Every row gives one point. Examples show where two turns around zero, p and q, send a point. Write where each new point lands after one turn and then the other. Backwards means that the second turn is done in reverse. Each puzzle has new turns, and all numbers are rounded.
In the rows, zero is written as 128.

Turn p:
[137 164] => [160 147]
[148 159] => [164 136]
[120 143] => [133 144]
[107  79] => [ 78 108]
[129  94] => [105 103]
Turn q:
[111 146] => [111 110]
[124  80] => [176 127]
[150 157] => [ 98 148]
Where do these land?
q, then p: [174 114] => [169 153]
p, then q backwards: [112 154] => [157 119]
q, then p backwards: [ 98 116] => [159 118]

Turn p:
[114 149 112] => [138 118 102]
[112 123 141] => [107 125 125]
[126 180 139] => [134 157  84]
[131 135 122] => [136 129 123]
[157  54 126] => [124 112 206]
Turn q:
[125  93 118] => [124 133  92]
[109 185 172] => [102 108 195]
[150 115 121] => [148 122 112]
[127 119 100] => [138 151 113]
Where do these land?
p, then q: [126 117 165] => [ 98 137 151]
q, then p: [153 140 100] => [151 159 135]
q, then p: [129 113  77] => [172 142 102]
p, then q backwards: [104 141 170] => [ 84 103 126]

Turn p:
[ 98 162 148 108 115 160] => [150  92 119 125 149 169]
[163 139  93  98  99 151] => [182 137  98 154 114 119]
[174  98 169 157 130  85] => [ 98 159 191 154 101 115]
[101  90 116 159 130 136] => [ 85 110 112 132 138  99]
[ 99 169 104 139 149 158] => [151 105 111  90 170 122]
[134 106 133 101 173 104] => [113 142 134  91  83 130]
[126 133 133 134 100 102] => [118 152 131 149 142 143]
Turn q:
[106 133  77 141 165 136] => [109 102 125 110 184 143]
[124 118 137 119 142 121] => [111 136 136 127 127 118]
[111 179 147 109  97 119] => [171 178 130 118 126 144]
[155 107 104 100 116 130] => [134 117  99 140 133  89]
[143 138 124 107 159 145] => [124 121 129  91 135 104]
[149 112 102 164  89 159] => [149  80  93 149 113 149]
[ 85 142 180 102 132 142] => [108 186 129  98 103 147]
[150  94 154 182 125  71] => [116 105 184 191 103 130]
Where do these land?
q, then p: [110 113 144 103 128 120] => [132 137 122 116 159 144]
q, then p: [111 137 167 103 168 165] => [145 127  91 123 122 189]
q, then p: [151 114 108 159  88 142] => [119 127 121 160 121  77]
q, then p backwards: [145 148 161  97 125 120] => [168 129 110 125 152 111]
q, then p: [146 125 164 145 122 104] => [120 124 155 164 143 143]
q, then p: [159 105  59 163 114 107] => [ 78 128 148 121 106  59]
q, then p: [ 74 155  93 126 151 139] => [152  94 115  70 111 126]
